Each row is a point. Each copy is the shape, with its points in the same order, turned, moved and blurred by noise. Is it also mirrored, or only turned?
(in the rows, 100 means zero)

Shape:
40	125
81	148
143	51
65	154
113	61
118	65
88	99
Copy 1:
95	47
129	74
64	171
132	59
58	135
72	139
89	99
Copy 1 is: mirrored
Copy 2:
40	130
72	152
141	62
62	160
114	70
119	76
83	102
Copy 2 is: only turned
Copy 3, 7 rows:
102	157
64	124
116	36
69	146
119	65
112	58
104	104
Copy 3 is: mirrored
Copy 4, 7 rows:
78	42
68	77
164	138
57	59
151	104
143	106
111	82
Copy 4 is: only turned

Shape:
70	107	112	81
91	117	114	73
56	127	108	112
170	98	54	83
87	117	141	104
38	87	89	84
127	80	103	114
188	118	18	139
82	103	122	124
Copy 1:
82	101	115	131
85	92	136	119
107	118	126	154
122	79	118	22
102	79	135	138
68	129	75	133
123	62	97	93
195	98	111	16
114	89	103	148
Copy 1 is: only turned
Copy 2 (9 x 4):
97	124	86	149
105	141	74	136
57	123	103	135
135	89	32	57
95	147	116	115
86	95	91	162
120	99	96	79
92	76	25	5
87	121	118	110
Copy 2 is: mirrored

Shape (14 x 8):
132	112	127	128	78	44	105	82
125	60	77	133	62	152	135	58
138	90	172	117	45	135	99	41
70	122	94	97	85	88	86	108
73	150	123	106	113	100	83	168
72	43	92	98	98	63	115	37
96	79	96	85	156	74	120	142
82	84	109	116	95	127	93	153
138	70	99	78	117	81	56	105
99	29	91	70	125	58	66	173
92	150	133	156	119	66	97	70
25	122	86	60	87	121	69	149
111	69	84	114	116	148	135	96
73	126	111	156	135	77	82	105
Copy 1, 14 rows:
58	132	94	137	53	83	99	98
130	91	52	153	113	103	149	165
164	99	81	151	48	45	102	124
85	126	78	88	118	111	64	103
85	140	112	22	88	110	76	89
81	116	105	190	124	126	71	117
66	105	153	91	116	153	105	86
120	104	101	65	91	142	88	121
90	84	95	129	78	137	101	49
76	64	129	93	75	194	63	72
77	195	104	104	86	78	102	100
114	104	81	39	153	128	32	89
122	96	97	116	131	134	146	125
85	188	107	88	85	130	92	88
Copy 1 is: mirrored
Copy 2, 14 rows:
135	108	101	97	131	97	146	67
133	56	96	79	99	160	87	143
155	101	101	110	88	188	104	59
102	98	106	104	66	60	106	95
46	122	123	118	46	64	138	86
136	56	30	98	126	82	80	83
28	93	79	84	120	63	104	88
54	67	121	118	65	102	113	102
82	100	122	115	137	83	63	70
26	42	121	118	133	42	78	58
120	149	66	135	98	88	160	99
68	83	117	105	9	40	82	88
74	74	76	79	97	135	83	138
83	120	73	151	89	73	142	117
Copy 2 is: only turned
Copy 3 (14 x 8):
102	111	119	161	80	63	62	61
117	56	105	158	72	70	174	108
62	71	159	157	45	132	124	81
95	105	63	110	109	100	92	73
62	130	89	57	113	56	76	92
151	85	106	170	127	110	133	30
157	122	107	87	135	37	95	90
84	87	100	63	100	56	130	83
148	53	120	104	106	78	59	75
167	66	113	43	125	38	83	29
53	130	115	164	134	84	62	79
92	104	34	39	109	106	116	65
129	83	107	124	99	64	152	127
58	105	97	121	167	54	83	78
Copy 3 is: only turned
Copy 4:
129	66	99	128	100	61	80	64
114	129	120	125	78	155	139	85
165	141	143	90	60	81	107	49
93	100	68	86	106	69	98	118
111	126	49	88	129	56	41	151
52	75	137	90	115	96	131	62
60	91	72	90	152	116	37	101
111	124	99	87	118	109	68	151
82	70	96	67	71	111	41	89
72	42	108	47	126	126	21	144
95	116	86	150	105	22	74	78
81	126	52	33	119	71	97	177
86	143	97	111	109	153	91	96
71	113	91	141	112	44	60	122
Copy 4 is: only turned
